Every row gives one point. The last column is the point's height on a tilted bowl or saddle (a function of degree 2), plus a little noise. Count its main directions that bend up, bend down and stay straight.
In the rows, 128 means zero.

Points (18 x 4):
[[ 87 112 116 170]
 [103 130 125 154]
 [151 140 104 153]
 [126 106 176 152]
 [ 76 162 101 159]
 [ 99 124 126 157]
 [151 126 185 153]
 [170 118  98 165]
 [133 153 173 142]
 [113 161 149 138]
 [ 87 185  93 145]
 [123 117 118 156]
 [173 164 167 162]
 [135 145 147 146]
 [ 69 151  91 171]
 [ 87 115 117 169]
 [129 119 138 152]
 [167 137  87 159]]
Directions: 1 up, 0 down, 2 straight

Points (23 x 5):
[[140 117 125 191 106]
 [127 172 138 124 139]
 [119  90 167 138  94]
 [153  93 152  94 118]
 [122  92 166 116 103]
 [184 136 156 130 103]
 [107 142 101 108 100]
 [118 149 103  68  52]
 [101 137 109 171 123]
 [164 105 212 156  98]
 [113 193 149 119 139]
 [ 75 126 112 146  70]
 [115 130 141 170 123]
 [149 173 108  97  98]
 [122 130 121 113 110]
 [141 144 161 140 135]
 [167 100  98 105 132]
 [169 141 134 161 133]
 [123 133 149 102  95]
 [133 120 118 140 121]
 [141 126 175  88  82]
 [161 180  62  98 102]
 [161 127 130 104 107]]
Directions: 1 up, 2 down, 1 straight

Points (48 x 7):
[[ 72 119 112 118 135 139 142]
 [110 103 125 150 169 153 137]
 [125 112  76 160 130 155 157]
 [153 175  82 170 101 166 185]
 [140 190 146  70  86 128 135]
 [117  97  91 136 126 131 144]
 [ 98 138 124 113  90 103 149]
 [152 106 106 117 120 161 141]
 [126 145 143 168 111  84 172]
 [101  79 125 112 159 188 164]
 [165 116 178  89 142 147 110]
 [151  82 125 168 131  97 139]
 [164 128 190 133 152 105 133]
 [126 127  91 104  93 100 143]
 [126 102 128  93 124 119 136]
 [139 157 153 131 133  82 165]
 [122 114 131 174 136  95 151]
 [ 92 155 123  91 144  70 164]
 [125 119 181 136 152 137 135]
 [127 126 100 126 147 124 137]
 [141 160 140 122 102 110 146]
 [110  31 121 128  51 124 210]
 [119 119  76 106 127 149 146]
 [183 174 138 116 151  78 190]
 [168 164 141 113 128 122 140]
 [ 90  98 126 195 142 107 161]
 [ 94  75  99 137 102 101 153]
 [140 118 142 125 110 123 133]
 [117  50 187 121 134 143 160]
 [160 153 166 127 137 122 134]
 [110 122 158 120  90 131 145]
 [ 97 126 133 175 133 169 168]
 [170 127 126 131 166 141 132]
 [131  78  86 110 138  98 136]
 [140 130 129 144 111 166 144]
 [165 124 147  93 106 181 113]
 [111 140 130 143 155 167 140]
 [133 136 137 121 159 171 131]
 [164 116 142 109 194 105 149]
 [153 146 105 181  72 160 189]
 [179 121  51 149  80 130 176]
 [ 93 152 134 125 106 136 151]
 [203 113 146 122  87  88 113]
 [118 105 109 131 117 214 183]
 [108 142  85 118 122 171 151]
 [157 127 138 152 143  91 146]
 [131  94 144 167 123 126 149]
 [145 110 149 145 118  94 139]]
Directions: 3 up, 1 down, 2 straight

Points (74 x 9):
[[167 163  85  72 136 180 135  62  47]
 [103 106 108 134 138 124 131 177 129]
 [ 83 147 119 153 145 175  82  87  98]
 [126 129 126 163 110 145 106 131 114]
 [137 163 127 125 186 131 145  94  93]
 [ 94 177 150 175 127 122 152 140 103]
 [138  78 143 119 116 167 190 126  96]
 [134 115 126  96 169 133 134 145 121]
 [109  88 125 167 131 136 106  85 112]
 [129 109 130 179 109 154 152 208 106]
 [172 131 130 145 114 175 137 114  92]
 [167 142 143 128 155 117 133 152 114]
 [134  91 157 139 178 178 125 138 111]
 [166  96 130 140 112 116  74 135 107]
 [155 126 159 141 131  69 144 103  96]
 [162 162 175 166 150 121 149 149  99]
 [118 145  95 114 136 169 134  92  98]
 [159 137 139 149 162 123 129 117 106]
 [ 78 117 105 109 132 120 112 131 130]
 [130  64 139 151 138 137 177 156 104]
 [134 109 107 133 170  85 115  90 102]
 [110  90 105 117 136 142 134 124 118]
 [134 148 105 103  78 132 136 144 110]
 [ 47  85 173  87  92 112  96 117 111]
 [ 63 101 142 133 106 107 149 138 127]
 [121 142 127 118 146 185 137  87  99]
 [123 138 115 113  98 113 147  82 107]
 [ 82 153  84 127 123 130 125 145 121]
 [161  84  45 121 122 107 102 111  92]
 [193  93  75 120 143 152 104 109  76]
 [141  87  92 139 153 110 105 123 111]
 [ 84 143 148 161 114 105 154 135 119]
 [198 138 118 127 213 136 126 125  76]
 [133 120 156  87 109 146 133 113 108]
 [190 156 115 101 116 140 141 121  89]
 [152  86 121 134  74 144  92 145 100]
 [117  86 207 152 121 190 118 116  92]
 [ 94 123 159 121 140 129  86 122 124]
 [144 146 151 137 111 145 119 201 113]
 [154 145 131 149 147 123 161 178 117]
 [122 112  70 139 109 193 107  95  80]
 [ 77 167 111 155  74  75  90 164 114]
 [114  79 162 115  97  99 103 161 112]
 [124 114 175 133 141 115 119 131 122]
 [119  83  52 125 158 182 179 123  66]
 [ 88  25 137 122  81 137 103 117  85]
 [108 124 103 124 175  65 129 110 108]
 [148 149  91 107 155 140 119 126 104]
 [122 123  54 161  91 158 122 159 104]
 [118 133 104  96 167  97 115  94 106]
 [209 125 148 102 140 121 113 140  94]
 [186 186 146 158  76 156 124 111  58]
 [146 132 145 175 117 143  97 154 107]
 [136 170 168  76 107 138 163 126  95]
 [148  85 117 109 115 149 124 163 113]
 [152 136 117  89 148 105 139 116 106]
 [120 134  77 151 189 126 107 122  98]
 [142 111 103  86 150  93 195 143  97]
 [ 92  93 137 162 119 131 132 117 122]
 [131 153 116 154 149 181  89 145  96]
 [199 176 125 143 164  93 154 116  66]
 [115 143 139 161  98 134 101 113 111]
 [164 109  89 130 124 172 154 126  93]
 [ 74 115 147 170  92 113  99 145 120]
 [186 100  95 134 106  82 133 133 101]
 [152 109 142 132 151 145 105 127 113]
 [132 144 138  95 137  87 136 116 111]
 [124 150 149 128 153 134 105 181 121]
 [ 91 137 132  92 134  89 150 143 124]
 [ 88 130 113 167  70 129 169 124 106]
 [113 139 149  77 108  90  91  89 102]
 [ 90 134 165 138 147 128 139 148 128]
 [132 141 125 143  88 165 117 102  97]
 [155 169 147 124  91 114 119 110  92]]
Directions: 0 up, 6 down, 2 straight

Points (74 x 9):
[[111  90 204  79 170 128 133 144 126]
 [120 159  98 140 112 147 149  94 140]
 [ 89 139 156 126 128 161 154 133 132]
 [119 115 121 143 175 139 117 140 127]
 [114 129  93 117 132 134 168  92 158]
 [137 102  98 150 169 141 132 154 131]
 [121 145 128 100 147 132  97 133 114]
 [112 113  95 122 112 140  98  92 147]
 [198  89 102 181  85 157 192 150  45]
 [ 60 132 145 137 166  92 112 157  87]
 [171 116 152 140  99  88 153 156 121]
 [121 130 113 127 151 115 140 143 122]
 [133 141 140 112 136 107 117 133 121]
 [129  86 123 108 135 159 110 167 145]
 [119 137  64  90 136 108 130 129 141]
 [122 127 165 143 138 112 121 122 127]
 [190 138 112 129 111 144 116 102 126]
 [154 168 115 120 110 178 171 119 119]
 [124  86 100 130 151 118 118 109 138]
 [129 132 122  94 144  69 144 183 106]
 [150  81 102 153 103 146 153 115 129]
 [110 113 127 112  64  80 105  70 116]
 [134 113 113 123 191 120 116 113 123]
 [147 177 129 132 105  68 156  83  97]
 [115 109 144  81 101 101 168 107 118]
 [141 141 154 111 105 142 154 109 126]
 [ 88 132 107 126  89  81 135 176 129]
 [110 175 151 122 136 129 183 173  87]
 [118 135 103 114 144 107  90 142 124]
 [129 141 112  89 110 107 132  63 125]
 [105 150 178 107 133 129 195 121 135]
 [138 136 181 163  97 125 177  93 119]
 [ 80 134 124  90 178 150  88 108 104]
 [154  99 132 119 124 118 105  91 140]
 [129 152  85 131  96 147  97 114 133]
 [121 137  93 117 125 120 126 108 139]
 [160 164 118 113 134 139 127 189  89]
 [143 117 108  75 114 122 173 130 119]
 [168 180  94 125  91  85 129  66  93]
 [106  88  95 129 108 124 159  61 150]
 [137 153 123 149 110 110 149 126 114]
 [133  87 121 131 128 147 134 146 140]
 [132 143 130 139 109 139 136 133 119]
 [113 188  69 138 209 119 170  85  87]
 [ 93 100 106 134 161 144 108 120 133]
 [111  86 136 130 134 169  95 115 145]
 [146  30 149 180 175 121 115 124 118]
 [157 221 129 145 190 150 170 107  42]
 [137 102 171 122 118  95 158  86 123]
 [108 142 161 122 141 167 129 148 119]
 [180 158 143 159  30 165 161 101  40]
 [ 91 119 105 104 104 154 153 130 147]
 [ 88 131 160 107 119 125 119 103 119]
 [178 221 132 128 109 142  83 163  22]
 [ 83 153  65 135  87 132 155  83 178]
 [ 96 120 117 196 118 111 102 136  94]
 [164 169 149 110 150 171 166 145  97]
 [117 179  89 131 178  81  81  89  62]
 [113 111 123 102 100 117  89 164 129]
 [ 77  80 135 115 163 120 161 110 125]
 [ 98 133 124 119  99 133 137 110 135]
 [151  88 146 132 168 128  42 142 165]
 [134 132  98 130 198 131 136 149 108]
 [134 112 137  84 161 102  99 170 122]
 [117 130 143 106 103  75 119  59 108]
 [146  78 115 134 118 154 123  93 154]
 [101 124  85 110 142 139 125 137 141]
 [111 123 123 134 143 127 228 130 127]
 [140 173 111 154  78 132  98 103  93]
 [ 98 115 120  98 177 115 123 137 109]
 [106 135 127  78 144 129 167 115 128]
 [167 116 110  95 188 112 172 135  92]
 [126 133 145 115 124 160 101 148 121]
 [132 134 120 100 175 131 136 153 113]]
Directions: 3 up, 5 down, 0 straight
